Each row of a before or after table is a point. One or more steps were done to the points. Then noise was added and the rows were shuffled. The steps act on how far a point lies along the listed directions, d1 being the first. Write out the steps. A step turns or swaps two directions, mirrors them in a line or flattens them onto one, adds a multiple of one to another, or multiplies one. Angles are multiples of 10 degrees, from the lower direction toward the higher: turns from -170 to 170, lines from 10 to 170 but not 90. Use the fewest steps. Two steps may share a direction if one is a turn and the other turns, adds or multiplies; they go together, in the order done. Otherwise the lowest direction goes first.

Directions:
(1): [1.4 4.1]
(2): [ 4.1 -1.4]
Before (14 x 2):
[[-3.3 -3.6]
 [-2.8 -1.0]
 [-0.6 -1.5]
 [ 1.6  1.2]
 [ 5.3 -2.1]
 [-0.7  3.8]
 [-2.1  2.2]
 [-2.7 -3.4]
 [ 2.1 -5.4]
 [ 3.1 -2.8]
 [ 1.8  1.2]
 [ 4.5 -5.8]
 [-2.4  0.2]
 [ 1.6 -5.2]]
After, 14 rows:
[[-3.4  4.3]
 [-2.8 -1.8]
 [-1.6  7.0]
 [ 1.6  0.8]
 [-4.6  0.2]
 [-1.6  0.5]
 [ 1.2  5.6]
 [ 0.6 -2.8]
 [ 2.1  0.7]
 [ 2.5 -3.2]
 [-0.9 -1.9]
 [-2.8  4.9]
 [-0.1  4.3]
 [-5.2 -0.2]]
Steps: swap d1 and d2

Directions:
(1): [-2.4 -2.7  1.1 -4.8]
(2): [-4.2  0.2  3.4  2.8]
(3): [-2.1  5.2 -1.2 -2.2]
(4): [ 3.0  1.7  4.8 -1.4]
Before:
[[-1.0  0.8 -3.4  6.1]
 [ 0.4  3.9 -3.6  1.1]
 [-2.8  3.2 -2.7  2.1]
 [ 5.0  6.3  3.1  1.4]
 [ 0.4  2.2  0.9  1.2]
 [-0.9  0.8 -3.0  3.1]
 [-3.5  0.2  6.9 -2.0]
 [ 1.7  2.5 -3.1 -1.6]]
After:
[[ 0.1  2.1  0.7  1.5]
 [-2.0  1.5 -3.9  0.6]
 [-2.0  0.4  7.2 -2.7]
 [-3.6  4.6  1.5  6.5]
 [ 3.4  1.7 -2.0  0.5]
 [ 2.6  4.5 -1.7 -1.1]
 [ 0.7  3.9 -3.8  0.9]
 [ 6.1  2.2 -2.0  2.1]]
Steps: swap d2 and d4

Directions:
(1): [-3.9 -2.6 -2.1 -3.7  1.6 -1.7 -2.3 -4.7 -3.2]
(2): [ 3.5 -5.2 -0.1  0.1  3.9 -3.7  1.6  3.0 -1.8]
Before:
[[ 0.5  0.7  2.3  0.4  0.0  1.7 -0.6  0.4  1.7]
 [-4.7 -2.8 -0.4 -3.4  1.0 -2.4 -0.7 -5.4 -4.2]
 [ 3.8 -3.2  2.1  1.3  1.4 -3.6  1.7  4.0  0.3]
 [ 2.4 -0.7  0.9  1.3  1.0 -1.2  1.6  3.6 -0.2]
 [ 2.0 -0.3 -0.5  0.5  1.2  0.3  0.2  0.0 -0.8]
 [ 3.9 -5.0  0.6  2.0  3.3 -3.5  1.8  4.7  0.3]
 [-1.9 -2.8 -1.1 -2.3  2.5 -1.3 -3.3 -2.2 -2.2]
 [-0.4 -5.8 -1.6 -0.9  4.2 -2.6  0.8 -1.6 -3.4]
 [ 0.3  3.8  2.6  0.9 -2.2  3.9 -1.4  0.1  2.8]
 [ 2.3 -1.3  1.8  1.5  0.4 -0.8  1.5  2.3 -0.5]]
After (10 x 9):
[[  3.4  -2.9   1.6   1.6   1.7  -1.8   2.0   3.5  -1.0]
 [  7.2 -10.0   0.6   2.1   6.9  -7.1   3.3   7.6  -1.5]
 [  3.6  -3.0   0.8   1.5   2.6  -2.7   2.5   5.1  -0.7]
 [  2.6  -1.4  -0.8   0.5   2.0  -0.2   0.5   0.4  -0.9]
 [ -1.6   6.9   2.5   1.0  -4.4   6.1  -2.6  -1.6   4.1]
 [  1.7  -9.3  -1.9  -1.0   7.0  -5.2   1.8   0.7  -4.5]
 [  6.5  -7.2   2.1   1.2   4.2  -6.5   3.0   6.5  -0.9]
 [  0.3   1.4   2.4   0.4  -0.6   2.2  -1.0   0.1   1.9]
 [ -4.8  -2.8  -0.3  -3.2   1.0  -2.4  -1.2  -5.5  -4.2]
 [ -1.4  -3.7  -1.5  -2.3   2.9  -1.7  -3.1  -1.6  -2.5]]
Steps: multiply d2 by 2

Directions:
(1): [-2.6 -3.6  4.0 -1.6  6.1  0.1  2.6  0.4  0.0 -2.2  3.7 -3.3]
(2): [-1.3  2.6  1.7 -6.2  0.1 -3.2  3.4  3.0 -0.8  4.6 -0.1  3.2]
(3): [-3.8 -2.9 -3.9  0.1 -2.0  0.1  2.8 -1.2 -2.8  4.3 -2.1 -5.5]
(4): [-1.2  2.3 -1.6 -2.8  1.4  8.9 -1.0  3.4  0.2  0.3 -0.6 -0.5]
Before, 14 rows:
[[ 3.6 -2.1 -3.1  8.2 -0.8  0.6 -3.2 -3.2  2.4 -4.3 -2.1 -2.7]
 [ 1.5  0.3  0.2  2.0  0.0 -0.4 -1.8 -0.6 -0.4 -2.8  1.0  1.2]
 [-5.8 -7.0 -0.3 -0.6 -0.5 -8.8  5.5 -0.5 -4.6  6.6 -1.3 -6.2]
 [-1.6 -1.9 -0.4  0.3  0.9  4.2  1.3  0.6 -0.9 -1.5  0.7 -3.8]
 [-7.1 -5.4 -4.8  1.4 -2.4 -2.9  4.8 -0.1 -5.0  4.8 -2.2 -6.6]
 [ 0.9  0.0 -3.8  1.7 -1.8  0.1 -0.8 -0.4  0.8  1.4 -4.6 -0.9]
 [ 1.5  0.9 -3.9  2.2 -4.4  1.4 -3.8  1.4 -0.5  1.7 -3.3  2.6]
 [ 1.5  1.2  0.3  0.8 -0.1 -1.1 -1.6  0.9  2.7 -0.8  0.2  3.8]
 [ 3.2 -0.9 -1.7  1.5 -2.0 -0.5 -2.8 -1.3 -0.2 -2.9  0.1  0.9]
 [-1.3 -3.4 -3.2  0.4 -4.5 -7.6  4.7 -3.8 -3.4  5.9  0.3 -2.3]
 [-0.6 -1.0 -0.2  3.1  0.5  2.4 -3.0 -2.5  0.7 -3.0 -0.5 -3.8]
 [-3.9 -6.4 -0.9 -3.5 -1.6 -2.4  7.3 -1.0 -4.2  4.9 -0.3 -6.6]
 [-1.1 -4.8  0.7  3.6  0.5 -3.8 -0.3 -5.0 -2.0 -1.4  1.4 -4.2]
 [ 1.3  0.1 -2.4  2.1 -3.0 -2.0  0.6 -2.1  1.0  0.8 -3.1 -0.9]]
After:
[[-2.1 -8.7  5.1  5.1  7.6 -0.6 -1.1 -1.2  0.2 -6.5  4.2 -6.9]
 [ 0.7 -0.1 -3.9 -1.7 -2.1  3.5 -1.5  0.8 -1.4  0.2 -1.1 -0.8]
 [-0.3 -7.8  5.7 -0.4  5.3 -1.1  3.5 -1.5 -0.4 -5.4  4.9 -4.8]
 [-1.6  2.9  0.9 -3.5  1.7  4.8 -1.4  2.2  0.6  0.3 -0.4 -0.7]
 [ 0.4  1.8 -2.0 -0.1 -1.3  2.6 -1.6  1.0 -1.8 -0.4 -0.8  1.2]
 [-0.4  0.9  2.8 -3.7  2.3  0.9  2.3  3.0  0.1 -0.7  1.9  0.9]
 [-2.0 -1.9 -2.6 -0.8  1.5  0.7  1.9  0.6  0.0  2.1 -3.1 -3.2]
 [-1.4 -7.3 -0.8  4.1  2.8  1.8  1.2 -4.2 -1.2 -3.6  4.4 -7.2]
 [-0.9  2.0 -4.1 -2.2  1.5  9.9 -0.1  4.2  1.2  1.6 -3.1 -2.4]
 [-2.9 -2.5 -3.8 -0.2 -2.0  0.4  0.8  1.4 -2.8  4.9 -2.7 -2.3]
 [-5.8 -7.3  3.0  0.7  7.3  0.1  3.9  1.6 -1.5 -3.8  4.3 -6.0]
 [-1.0 -1.5 -2.3  0.9  0.1  2.7  1.6 -1.1  0.6  0.4 -2.4 -4.4]
 [ 0.5  0.6 -3.0  1.6 -2.8 -0.1 -1.5  0.0  1.7  1.4 -1.7  1.8]
 [-0.5 -0.9  1.3  0.4  4.0  7.2 -3.1  0.0 -0.1 -3.7  2.1 -2.5]]
Steps: turn d1 and d3 by -70 degrees; turn d2 and d4 by -100 degrees

Directions:
(1): [ 0.4  1.8 -1.9  4.0 -2.6 -1.1 -4.3 -3.3  1.1 -5.2 -1.5 -1.7 -2.1 -3.4
 -4.0 -2.0  6.7  1.2  3.1 -0.9]
(2): [-5.4 -2.7  3.1  0.6 -3.1 -1.5 -2.7  0.6  2.2  0.8 -5.3  3.1 -2.1  2.7
 -1.0 -6.7 -1.7 -3.3 -2.4 -0.2]
Before (9 x 20):
[[-4.7  2.2 -3.2  5.1 -5.6 -4.5 -7.1 -2.8  2.1 -5.5 -5.5 -0.5 -4.7 -3.8
  -4.7 -7.8  6.0 -1.3  0.7 -1.9]
 [ 0.1  3.7 -0.9  2.1 -0.6  0.4 -2.6 -2.9  0.8 -2.7 -0.3 -2.4 -0.2  0.0
  -3.3 -1.5  1.8  1.6  2.4  0.3]
 [ 3.5  0.2 -0.4 -2.7  2.3  4.1  7.1  3.4 -2.0  2.4  4.1  0.3  2.3  4.8
   3.0  5.8 -2.9  0.8  1.3  0.5]
 [-6.3 -2.9  1.8  0.9 -2.0 -1.0 -6.0 -1.1  2.3 -0.2 -4.4  3.2 -6.0  1.8
  -3.7 -7.2 -0.2 -3.1 -0.5 -1.9]
 [ 5.2  4.5 -2.4 -4.5  4.6  3.3  7.6  4.1 -2.9  2.6  9.7 -2.5  3.1  1.1
   5.1  8.6 -1.2  1.2 -0.9  2.8]
 [ 8.1  1.2 -3.4 -0.3  3.9  1.5  3.0 -2.8 -2.5  0.2  3.2 -4.1 -0.2 -6.0
   2.3  6.1  3.9  3.2  6.3 -0.2]
 [ 8.2  6.0 -6.0  3.2  2.2  2.1 -0.6 -3.3 -3.3 -4.7  4.0 -4.6  3.5 -6.0
  -2.9  8.4  3.6  5.2  4.7  0.0]
 [-0.3 -2.7 -1.7  1.4  1.0  1.6 -0.9  1.9  0.4  0.7  0.4  1.2  0.6  1.1
  -1.0 -3.3 -1.0 -0.7 -1.9 -2.1]
 [ 3.5  1.7 -3.4 -5.6  4.5  1.9  7.0  1.5 -1.3  4.2  4.2 -0.5  5.3  0.4
   4.9  9.1 -3.5  2.1 -0.7  0.6]]
After (9 x 20):
[[ 0.9  3.7 -4.9  0.8 -0.5 -1.6 -0.5 -0.5 -0.9 -1.8  1.6 -2.7 -0.2 -3.8
  -0.1  1.0  1.7  1.0  0.6 -0.6]
 [ 0.3 -2.1 -2.9  0.6  1.4  1.8  0.0  2.6  0.0  0.9  1.5  1.1  1.3  0.9
  -0.5 -2.7 -1.5 -0.1 -2.5 -2.1]
 [ 0.0 -0.3  0.5 -0.3 -1.7  2.7  2.3  2.3  0.3 -0.6 -0.9  1.7 -0.5  5.2
   0.0  0.1  0.1 -1.0  2.2  0.3]
 [ 5.3  0.2 -2.5  1.7  1.1 -0.1 -0.6 -3.6 -0.8 -1.4 -0.5 -3.5 -3.0 -6.5
  -0.4  1.1  6.4  2.0  6.7 -0.6]
 [-0.5  3.8 -0.8 -0.4 -0.8  1.1  0.3  1.5  0.7 -1.8  2.3 -0.4 -1.0  1.4
   0.4 -0.2  2.7 -1.2 -0.7  1.6]
 [ 5.5  5.2 -5.7  5.0 -0.4  1.1 -3.7 -4.7 -1.8 -6.6  0.9 -3.9  1.3 -5.9
  -5.2  4.9  5.3  3.7  4.6 -0.4]
 [-0.9  1.0 -2.2 -1.8 -0.6 -0.7  1.0 -1.0  1.7  0.2 -2.0  0.9  1.6  0.0
   0.6  1.1  0.0 -0.2 -1.2 -0.2]
 [ 1.3  3.4 -1.5  1.4  0.9  0.7 -1.6 -2.2 -0.3 -1.6  1.2 -2.6  0.8  0.3
  -2.8  0.2  1.0  1.8  2.4  0.4]
 [-2.2 -2.5  0.9 -1.7  2.2  1.0 -1.8  0.9 -0.6  2.4  0.3  1.7 -3.3  2.0
  -0.9 -1.0 -3.3 -1.2 -0.4 -1.2]]
Steps: flatten d1 and d2 onto the line at 140 degrees
